Rows are points. Two turns around zero, p and q, are shown by what they do to some points. Where does a point land after both, in the order given? Backwards means that the second turn is done in reverse. Each puzzle has new turns, and all numbers are rounded.
In the rows, 128 means zero.

Turn p:
[85 78] -> [69 99]
[155 158] -> [165 145]
[ 94 136] -> [100 149]
[152 106] -> [141  98]
[154 163] -> [166 150]
Turn q:
[ 97 175] -> [155 177]
[147 101] -> [113  99]
[173 164] -> [181 105]
[96 99] -> [ 87 143]
[127 101] -> [104 116]
Where do these land?
p, then q: [165 103] -> [106  89]
p, then q: [ 91 175] -> [172 169]
p, then q: [128 106] -> [106 126]

Turn p:
[102 140  84 139 120 122] -> [130 158  88 120 148 122]
[ 98 138 142 121 116 109] -> [108 148 143 126 145 108]
[107 142 147 109 124 180] -> [158 159 164 103 112 135]
[144 137 140 147 115 114] -> [118 126 127 157 116 117]
[147 116 143 115 112 113] -> [105 109 136 127 110 118]
[143 132 124 117 154 124] -> [144 102 127 125 138 125]
[143 114 135 103 146 122] -> [127  95 139 112 130 129]
[118 136 135 127 117 159] -> [143 152 141 120 113 134]
[151  96 102 175 150 109] -> [118 101  87 162 141 166]
Turn q:
[113 147 146 131 113 128] -> [109 135 128 138 139 105]
[130 140  94 121 131 145] -> [123 125 101 140 124 155]
[ 31 110 113 143 113 125] -> [ 90  76 128 169  74  87]
[148 111 149 133 124 124] -> [139 144 146 107 127 122]
[152 125 145 101 134 137] -> [120 137 141 102 147 147]
[146 123 145 138 118 142] -> [128 157 138 120 125 127]
[137 130 129 138 161 123] -> [151 123 144 141 139 141]
[146 129 111 131 140 122] -> [150 127 119 128 132 143]
[149 137 121 115 116 107] -> [139 128 107 107 145 124]
Where do these land?
p, then q: [125 143 107 136 143 142] -> [146 139 116 126 137 150]
q, then p: [118 141 164 123 130  85] -> [108  86 142 136 161 125]
p, then q: [125 142 148 127 133 142] -> [132 146 139 121 143 118]
q, then p: [129 121 111 106 120 127] -> [127 132 120 101 125 135]
q, then p: [102 125 120 141 114 136] -> [106 149 115 137 129 126]
p, then q: [191 150 135 138 128 133] -> [157 156 114 101  90 103]
q, then p: [106  74 110 125 129 132] -> [ 90 144 136 109  88 132]

Turn p:
[130 130 127  83 150 120 136 119 127] -> [116 104 111 123 158 124 120 153 138]
[124 142 134 136 142 139 145 126 129] -> [119 142 123 141 144 141 130 121 128]
[135 146 144 125 139 119 102 131 123] -> [140 112 138 138 127 143 132 132 154]
[131 127 115 134 133 125 106 129 119] -> [139 117 142 137 118 130 116 132 125]
[132 148 125 138 115 132 141 169 120] -> [160 145 128 145 139 119 154 121 118]
[128 114 136 141  92 126 128 148 138] -> [142 143 126 113 102 113 152 119 123]
[138  38 119 119 125 126 144 115 117] -> [103  93  92  92  94 118 117 127  72]
[109 138 122 104 115 129 138 116 118] -> [134 137 125 104 152 122 114 137 132]
[139 147 116 141 131 124 142 120 141] -> [113 137 141 144 140 115 129 114 131]
[132 145 137 142 129 128 129 116 122] -> [127 132 137 132 134 139 125 109 139]
[126 132 134 132 114 152  91 130 143] -> [142 144 127 135  94 129 117 137 153]
[112 128 125 142 152 116 134 117 139] -> [101 131 146 133 133 143 130 135 120]
Turn q:
[161 128 145 161 130 128 122 145 152] -> [176 119 123 151 140 136 139 135 130]
[140 143 148 152 120 143 144 150 144] -> [164 148 127 148 139 136 137 111 122]
[120 100 131 109 139 125 147 109 127] -> [107 117 159 125 113 123 134 132 112]
[110 126 132 109 127 117 110 129 115] -> [106 136 119 125 117 125 113 147 128]
[130 104 139 115 114 149 150  88 112] -> [105 113 138 127  92 127 152 104 105]
[102 125 115 134 130 117 118 118 127] -> [115 123 132 127 122 113 107 128 146]
[125 146 116 148 154 120 107 153 118] -> [138 124 114 128 158 140  92 135 138]
[149 117 129 124 110 158 141 135 144] -> [134 134 134 138 128 146 168 116 131]
[120 145 106 120 124 101 121 137 110] -> [111 133 109 112 149 108 113 138 132]
[123 145 119 108 133 124 121 116 130] -> [122 134 125  99 122 127 123 134 134]
Where do these land?
q, then p: [131 132 120  88 152 124 143 122 104] -> [152 125 110 110 149 150 118 156 127]
p, then q: [146 136 121 143 124 127 133 114 134] -> [135 121 129 127 107 112 117 126 131]
q, then p backwards: [128 126 128 118 130 137 146 143 134] -> [113 140 128 142 130 121 140 132 129]
q, then p: [143 140 136 145 123 122 138 137 145] -> [120 110 127 146 135 121 133 108 130]
q, then p: [144 141 147 140 126 115 131 126 132] -> [137 106 130 137 131 115 127 111 123]
q, then p: [143 117 126 106 110 121 134 127 117] -> [132 135 129 117 152 129 135 132 104]
q, then p: [144 128 113 146 127 129 138 128 132] -> [105 113 121 131 128 130 126 123 121]
p, then q backwards: [104 134 114 132 125 125  85 141 133] -> [119 117 153 120 148 119 117 126 165]
p, then q: [128 109 133 147 135 123 126 136 119] -> [113 125 120 137 121 130 137 110 117]
q, then p: [146 111 133 120 139 133 121 120 145] -> [133 134 100 126 121 124 143 120 119]
q, then p: [ 31 133 120 124 122 122 100 113 134] -> [135 160 181 105  93 120 142 161 188]
q, then p backwards: [147 129 144 128 123 160 141 129 107] -> [131 112 145 156 139 135 147 140 111]
